Each row of a before or after table is a point. The points were changed in one or more steps. Then noise was added and the rows were shuffled. The steps act on columns, c1 being the first. Write out the steps. A step turns or swaps two columns, mirrors them in a line or flattens them onto one, adds a multiple of one to another, or multiplies or shifts one. Angles are multiples of 10 degrees, from the lower column toward the higher: turns from -170 to 170, lines from 10 to 170 but not 90. Use the fewest steps. Two steps may share a column if one is a turn and the other turns, adds or multiplies; they go together, in the order done. Otherwise the lowest column goes first.
In the rows, 128 means zero.

Before (13 x 2):
[[151 137]
 [159 139]
 [128 161]
 [162 133]
 [152 130]
 [163 155]
 [130 119]
 [147 155]
 [157  67]
 [143 153]
 [152 132]
 [156 153]
 [ 40 152]]
After (13 x 2):
[[140 146]
 [133 142]
 [138 128]
 [147 147]
 [113 151]
 [147 136]
 [122 123]
 [ 28 149]
 [149  87]
 [153 144]
 [152 129]
 [140 127]
 [139 130]]
Steps: shift c1 by -10; multiply c2 by 0.7

Before (12 x 4):
[[107 179 151 138]
 [ 58 149 117 152]
 [146 165 110 205]
 [127 114 112 113]
 [158 162 120 147]
 [111 178 151 122]
 [ 80  98 120 155]
 [ 92 118 146 124]
 [114 127 140  93]
 [ 92 120 102 120]
 [107 141  79 130]
 [144 150  86 125]]
After (12 x 4):
[[106 133 138 175]
 [ 59 112 149 135]
 [ 83 163 136 104]
 [129 155 133 171]
 [133 115 113 144]
 [100  98 121 111]
 [125 168 209 133]
 [132 175 149 132]
 [122 123  94 124]
 [102 102 128 155]
 [100  79 157 135]
 [ 87 164 119 105]]
Steps: turn c1 and c2 by 30 degrees; turn c3 and c4 by -100 degrees

Before (12 x 8):
[[ 92 128 161 167 117 113  89  95]
 [ 98 114 132 168 126 136 117  87]
 [105 174 134 160 142 147 126 119]
 [118 107 145 151 131 141 123 108]
 [114 112 145  18 125 143  94 102]
 [ 96 116 150 152 160 128  91 132]
 [112 111 150 142 118  56 108  90]
 [113 123 165 159 140 120 111 231]
 [120 119 133 167 118 141  95 107]
 [142 150 135 169 136 125  92  87]
 [101 116 124 132 150  99 101 169]
 [106 154 117 115 120 135  97 201]]
After (12 x 8):
[[128 124 112  31  93  97 129 101]
 [128 116 143  98 120 111 121  92]
 [128 155 134  59 136 145 118 103]
 [129 115 119 158 131  97 137 167]
 [129 148 134 160 111  92 112 159]
 [129 117 115 136 134 100 116 163]
 [129 116 136 121  93 106 113 141]
 [130 113 111 166 119 230 112  98]
 [127 113 102 183 120  80 127  89]
 [128 131  98 157 109  89 110 146]
 [127 108 114 140 115 114 141 156]
 [127 174 145 126 105 109 145 160]]
Steps: multiply c1 by 0; add 0.3 times c2 to c5; turn c3 and c5 by -130 degrees; turn c4 and c6 by -60 degrees; turn c4 and c8 by 110 degrees; shift c7 by 20

Before (13 x 11):
[[134 171 139 122 125 135  78 115  94 173 134]
 [119  90 146 138  62 162 136 147 165  99 137]
 [109 135 143 108 101 134 169 147 135 107 109]
 [122 104  97  97 122 117 112 120 103 144 121]
 [139 113 129 138 113 137 140 117 152 130  90]
 [148 166 132 148 107 130  92 110  86 132 118]
 [ 98 109 128 136 129 116 111 139 115 159  95]
 [101 113  96 156 121 159 136 144 130 116 112]
 [159 162 157 119 160 135 102 104  95 162 150]
 [ 84 136 111  85 163 119  90  85 120 154  97]
 [160 147 137 114  75 165 142 169 165 123 129]
 [122 118 118 151 117 107 115 144 159 110 128]
 [100 123 105 136 117 109 132  97 143 162 132]]
After (13 x 11):
[[138 113  97 162 120 175 160 146 151  56  93]
 [104 135 141 136 103 124 196 144 135  48  93]
 [159 164 134 118 105 211  69 115 104  70 105]
 [125 172 139 117 126 204  56 115 114 114 143]
 [144 114 124 144 116  34 137 145 135  46 125]
 [133  90 145 140  60 109 166 145 176  39 147]
 [ 69 139 113 140 164 130  28  85 117  94  65]
 [142 110 128 123 114 100 119 116 146  72  51]
 [132 162 159  97 157 204  67 105 118  99 172]
 [117 109 129 159 129 133 130 139 112  99  62]
 [ 95 105  98 115 122 158  95 120 101  83 116]
 [123 122 103 159 116  69  87  99 125 105 138]
 [133 144 136  92  70 121 202 170 180  65 127]]
Steps: turn c1 and c4 by -60 degrees; turn c6 and c9 by 50 degrees; multiply c6 by 2.5; add 1.5 times c8 to c7; shift c10 by -60; multiply c11 by 2

Before (13 x 14):
[[137 101  91 139 138  99 153 147 118 159 138 124 134 138]
 [153 157  95 146 121 128  70 120 109 120 127 104  72 158]
 [147  67 137  81 132  85 137 158 127 104 131 102 117 101]
 [ 97 161  87 118  93 137 112 144 162  97 103 180 115 152]
 [106 164 126 148 155 143 102 120 100 116 124 132  73 176]
 [141  82 154 130 117  62 115 184 108 117 146 111 145 102]
 [122 107 105  89 118 106 113 139 105 191 160 165 134 155]
 [105 130  89 135 116 160 107 106 131 146 185 162 122 152]
 [123 130 146  95 123  75 119 144 147 118 123  82 149 100]
 [110 135  90 150 165 125  61 119 141 113 118 136  94 174]
 [159  99 122 102 141 118 124 175 113 141 163 113 158 157]
 [118 108 140  97 109  78 131 197 173 131 150  99 108 110]
 [164 126 113 112 155  98 127 145 123 154 176 165 130 127]]
After (13 x 14):
[[159  95 139  69 110 115 116 129 112 125 157 110 162 154]
 [148  68 195  75 134 113 164 104 130 152 123  95 113 124]
 [124 128 219  97 142 117 141 109 148 134 117  78 144  98]
 [152 156 119 150 140  96  61 139 106 131 126 107  73 108]
 [107 160 109 147 106 136  70 139  98 146 126 135  72 145]
 [137 100 154 120 112  77 143 146 113  99 133 121 137 160]
 [120 104 209  52 141 111 142 135 174 120 145  92 109 122]
 [166 126 169 102  94  93 128 124 123 111 183 157 127 126]
 [100 157  96 107 174  97  94 123 162 148 109 180 115 133]
 [124 107 153  98 113  91 103  99 104  65 166 157 142 146]
 [104 130  70 153 140 108  94 118 131 105 188 155 118 135]
 [141  84 238  82 144 109 144 159 107 138 145 109 144 108]
 [110 131 118 146  90  88  48 143 145 157 115 140  92 120]]
Steps: add -0.3 times c2 to c7; turn c7 and c14 by 40 degrees; multiply c6 by 1.6; turn c3 and c6 by 70 degrees; turn c4 and c8 by 60 degrees; turn c5 and c10 by 160 degrees; turn c11 and c12 by -10 degrees

Before (8 x 20):
[[134 114  64 113  96 101 103 100  99 124 149 147 141 173 150  98 140 100
  138 125]
 [136  99 133 142  79 160 118 156 135 132  92 120 130 181 148 151 111 111
   99 147]
 [108 105 122 120 122 144  95  98 113 151 137 172 141 154  77 111 112 102
   99 148]
 [ 96  76 106 156 139 138 156 155 134 154 153 114 123 119 139 122  87 106
  100  86]
 [ 88 114 112 183 102 172 115 130 151  95 160 123 111 164  74 127 148 126
   95  79]
 [157 107 131 183 128  99 117  90 132 151 173 158 112  96 159 129  98 132
  137 130]
 [115 132 125 101 116 124  91 111 108 145 116 118  81 146 137 156 110 148
  100  80]
 [139 118 100 131  89 166  94 127 109 103 164 118 110 132 116 153 165 173
  175 129]]
After (8 x 20):
[[170 112 112 179 103  54 164 130 151  93 160 123 121 168 180 120 146  78
   93 127]
 [139  69 107 157 140 175 191 154 134 152 154 114 150 120 118 137  85  86
   99 106]
 [ 74 127 127 102 114 142  74 111 109 146 115 119 182 145 114 101 110  80
   99 148]
 [ 98 127 120 122 121 142 108 100 113 150 138 170 117 154 184 136 112 148
  100 102]
 [242 123 131 182 128 192 186  89 133 150 173 158 171  96  99 130 100 130
  137 133]
 [158  96 132 144  77 125  63 158 134 132  92 121 123 181 106 108 112 147
  100 112]
 [107 125  67 112  94 139 134 100 102 125 148 146 116 173 111 161 140 125
  138 100]
 [142 115 102 133  91  36 148 126 112 104 164 117 111 132 133 100 164 130
  175 173]]
Steps: add 1.5 times c4 to c1; add 0.5 times c12 to c2; add 1.5 times c17 to c6; turn c6 and c13 by -160 degrees; add 1.5 times c11 to c7; turn c15 and c16 by 170 degrees; swap c18 and c20
